Each row is a point. The ring and each string are closed loops that go straight from each point to the next, and from the last back to the first. Before rounding, they use only three directions, however many columns there are. How many times does the string pass through the ring? Passing back the other way cancels.

Ring:
array([[-0.96, -0.63,  0.17],
       [-1.20, -0.16,  2.15],
       [-0.17,  0.68,  2.20],
       [ 0.68,  1.14,  0.96],
       [ 0.78,  2.16, -1.43],
       [ 0.07,  1.69, -2.19],
       [-0.50,  0.03, -1.43]])
String:
array([[-0.80,  2.38,  1.47],
       [ 0.21,  2.25,  1.43],
       [ 1.87,  1.13,  0.08],
       [ 1.72,  0.32, -0.88],
       [ 0.37,  1.16, -0.33],
       [-0.41,  2.71,  0.04],
       [ 0.36,  3.46, -1.46],
       [ 1.52,  2.46, -3.45],
       [ 0.80,  0.67, -1.75],
       [-0.12,  1.54, -0.94],
       [ 0.22,  0.61, -1.02],
       [ 0.64, -0.11, -2.21],
       [ 0.14, -0.05, -3.52],
       [-1.21,  1.27, -1.52],
       [-1.02,  1.19, -0.28],
       [-0.03, -0.08, -0.48],
       [-0.28, -1.03, -0.55],
       [-0.87,  1.17,  0.52],
       [-1.66,  0.72,  1.35],
       [-2.02, -1.09,  2.57],
       [-0.74, -1.30,  1.74],
       [-0.37, -0.67,  1.36],
       [-1.07,  1.12,  1.76],
       [-1.63,  1.58,  3.36],
       [-0.58,  0.21,  3.93],
       [ 0.68, -0.57,  1.54],
       [ 0.41,  0.31,  0.93]])
Times through: 3
String, 22 rows:
array([[-0.60,  2.49, -2.03],
       [-0.88,  1.84, -0.10],
       [-0.37,  0.59, -0.52],
       [-1.37,  1.21,  0.25],
       [-0.41, -0.21,  0.05],
       [-0.37, -1.43,  0.47],
       [-0.49, -0.95,  0.91],
       [-0.60,  0.06,  0.90],
       [-1.57,  1.24,  1.77],
       [-2.09, -0.65,  2.73],
       [-0.68, -2.44,  0.85],
       [-0.26, -1.25, -0.18],
       [-0.62,  0.78,  0.04],
       [-0.03, -0.33, -1.35],
       [ 0.70, -0.70, -3.43],
       [ 0.75,  0.67, -3.62],
       [ 0.34,  0.96, -1.39],
       [-0.36,  1.72, -0.26],
       [ 0.16,  3.17, -1.99],
       [ 1.12,  2.77, -3.41],
       [ 1.10,  1.22, -2.73],
       [ 0.63,  2.29, -3.61]])
Times through: 1

Ring (10 x 6):
array([[-0.22,  0.05,  1.65, -1.83,  2.03,  1.81],
       [ 0.06, -0.29,  2.48, -2.03,  1.89,  1.63],
       [ 0.71, -0.53,  2.17, -1.14,  1.01,  0.98],
       [ 1.43, -0.56,  0.66,  0.53, -0.43,  0.01],
       [ 1.57, -0.37, -1.34,  1.89, -1.83, -0.85],
       [ 1.18, -0.11, -2.46,  2.15, -2.30, -1.07],
       [ 0.57,  0.24, -2.97,  1.81, -1.93, -0.73],
       [ 0.18,  0.49, -2.61,  1.17, -0.89,  0.01],
       [-0.05,  0.54, -1.44,  0.22,  0.43,  0.88],
       [-0.18,  0.43, -0.22, -0.66,  1.29,  1.41]])
String (25 x 6):
array([[ 1.10, -0.13, -0.87,  1.10, -0.75, -0.09],
       [ 0.69, -0.50, -0.33,  0.35, -1.51, -0.62],
       [ 0.13, -0.47,  0.06, -0.47, -1.17, -0.36],
       [ 1.28, -0.49, -1.66,  1.79, -2.66, -1.39],
       [ 2.15, -0.15, -3.53,  3.82, -3.23, -1.74],
       [ 1.54,  0.11, -2.58,  2.60, -1.63, -0.62],
       [ 0.76,  0.04, -1.12,  0.89, -0.58,  0.08],
       [ 1.08,  0.39, -3.05,  2.39, -1.38, -0.38],
       [ 0.05,  0.10, -1.01,  0.08, -0.51,  0.18],
       [-0.73,  0.24, -0.94, -0.79, -0.25,  0.42],
       [-0.32,  0.74, -1.87,  0.19,  0.55,  1.01],
       [ 0.86,  0.65, -1.76,  1.36,  0.75,  1.04],
       [ 0.79,  0.21, -0.86,  0.76,  0.27,  0.65],
       [ 0.74,  0.41, -0.96,  0.76,  0.78,  1.03],
       [-0.21,  0.03,  0.15, -0.90,  0.39,  0.76],
       [-0.80,  0.32,  0.05, -1.47,  1.02,  1.25],
       [ 0.27,  0.95, -2.26,  1.04,  1.00,  1.31],
       [ 0.28,  1.08, -3.45,  1.76,  0.17,  0.80],
       [ 0.12,  0.86, -3.78,  1.81, -0.94,  0.06],
       [ 1.14,  0.53, -3.39,  2.65, -1.25, -0.27],
       [ 0.83,  0.18, -2.13,  1.58, -1.17, -0.27],
       [-0.06, -0.17, -1.51,  0.28, -1.92, -0.77],
       [ 1.14, -0.24, -3.04,  2.46, -3.36, -1.77],
       [ 2.60, -0.28, -3.68,  4.39, -3.64, -2.05],
       [ 2.45, -0.06, -2.45,  3.48, -1.72, -0.77]])
Times through: 4

Ring (10 x 11):
array([[ 0.85, -0.50,  2.47, -0.77,  0.70, -1.06, -1.08, -1.13,  0.50,
        -0.06,  3.69],
       [-0.92, -0.96,  3.01, -0.87,  1.18, -0.26, -1.40, -1.73,  0.44,
         0.49,  3.04],
       [-2.73, -1.12,  2.92, -0.85,  1.67,  1.04, -1.58, -2.32,  0.43,
         0.87,  1.28],
       [-3.40, -0.79,  1.89, -0.68,  1.75,  2.00, -1.30, -2.24,  0.38,
         0.74, -0.86],
       [-2.70, -0.20,  0.49, -0.45,  1.40,  2.15, -0.73, -1.60,  0.32,
         0.19, -2.26],
       [-0.92,  0.54, -0.75, -0.23,  0.85,  1.72, -0.18, -0.82,  0.37,
        -0.55, -2.69],
       [ 0.85,  1.09, -1.26, -0.12,  0.44,  1.14,  0.04, -0.41,  0.52,
        -1.08, -2.20],
       [ 3.06,  1.47, -1.03, -0.11,  0.06,  0.10, -0.02, -0.22,  0.79,
        -1.51, -0.40],
       [ 3.73,  1.30, -0.30, -0.22, -0.03, -0.63, -0.23, -0.26,  0.85,
        -1.46,  1.22],
       [ 3.05,  0.49,  1.13, -0.50,  0.15, -1.32, -0.61, -0.50,  0.71,
        -0.92,  3.13]])
String, 26 rows:
array([[ 0.79, -1.00,  2.96, -0.91,  0.51, -2.01, -0.96, -0.68,  0.21,
         0.08,  5.01],
       [-0.51, -1.44,  2.92, -0.97,  0.61, -1.88, -0.79, -0.49, -0.11,
         0.36,  4.48],
       [-0.80, -0.95,  1.14, -0.72,  0.36, -1.24, -0.06,  0.23, -0.35,
        -0.08,  1.93],
       [-0.87, -0.59,  1.78, -0.69,  0.95,  0.03, -0.87, -1.17,  0.29,
         0.13,  1.50],
       [-2.19, -1.48,  1.55, -0.83,  0.59, -1.05, -0.13,  0.11, -0.58,
         0.34,  1.80],
       [-3.98, -1.77,  3.00, -0.97,  1.62,  0.65, -1.27, -1.79, -0.07,
         1.16,  1.34],
       [-1.02, -0.65,  0.65, -0.61,  0.48, -0.52, -0.04,  0.04, -0.24,
        -0.16,  0.72],
       [-1.65, -0.22,  1.79, -0.59,  1.55,  1.73, -1.41, -2.34,  0.75,
         0.33, -0.20],
       [-3.26, -0.04,  2.58, -0.57,  2.62,  4.10, -2.49, -4.37,  1.42,
         0.93, -1.90],
       [-4.25, -0.72,  1.03, -0.57,  1.75,  2.59, -0.94, -1.97,  0.18,
         0.68, -2.54],
       [-3.15, -0.78, -0.19, -0.51,  0.79,  0.80,  0.22,  0.00, -0.51,
         0.08, -1.95],
       [-0.73, -0.06,  0.38, -0.46,  0.75,  0.56, -0.36, -0.69,  0.22,
        -0.29, -0.42],
       [-0.47,  0.87,  0.57, -0.28,  1.51,  2.73, -1.34, -2.58,  1.21,
        -0.26, -2.02],
       [-0.57,  1.53, -1.41,  0.03,  1.26,  3.54, -0.59, -1.89,  1.05,
        -0.79, -4.88],
       [ 0.15,  0.90, -2.19, -0.07,  0.14,  0.88,  0.73,  0.55,  0.01,
        -1.20, -3.18],
       [-0.05, -0.25, -1.00, -0.41, -0.24, -1.24,  0.95,  1.48, -0.63,
        -0.84, -0.12],
       [ 1.15,  0.81, -0.22, -0.27,  0.54,  0.66, -0.37, -0.78,  0.66,
        -0.86, -0.59],
       [ 4.66,  3.05, -1.03,  0.20,  0.78,  2.54, -1.20, -2.46,  2.22,
        -1.83, -2.04],
       [ 5.32,  2.60, -1.59,  0.13, -0.07,  0.49, -0.22, -0.63,  1.46,
        -2.15, -0.67],
       [ 2.84,  0.59, -1.36, -0.27, -0.74, -2.07,  1.02,  1.76, -0.22,
        -1.58,  1.07],
       [ 1.51,  0.42,  0.24, -0.40,  0.28, -0.44, -0.24, -0.29,  0.42,
        -0.82,  0.97],
       [ 1.27, -0.22, -0.31, -0.49, -0.40, -2.09,  0.72,  1.41, -0.43,
        -0.95,  1.74],
       [ 2.42,  0.05,  0.11, -0.49, -0.41, -2.30,  0.40,  1.07, -0.10,
        -1.08,  2.71],
       [ 0.78, -0.24,  0.48, -0.55,  0.10, -1.29,  0.07,  0.38, -0.07,
        -0.61,  1.74],
       [ 1.27,  0.19,  1.41, -0.54,  0.67, -0.23, -0.90, -1.17,  0.71,
        -0.44,  1.96],
       [ 0.46, -0.90,  0.83, -0.71, -0.19, -2.48,  0.39,  1.15, -0.56,
        -0.45,  3.06]])
Times through: 3
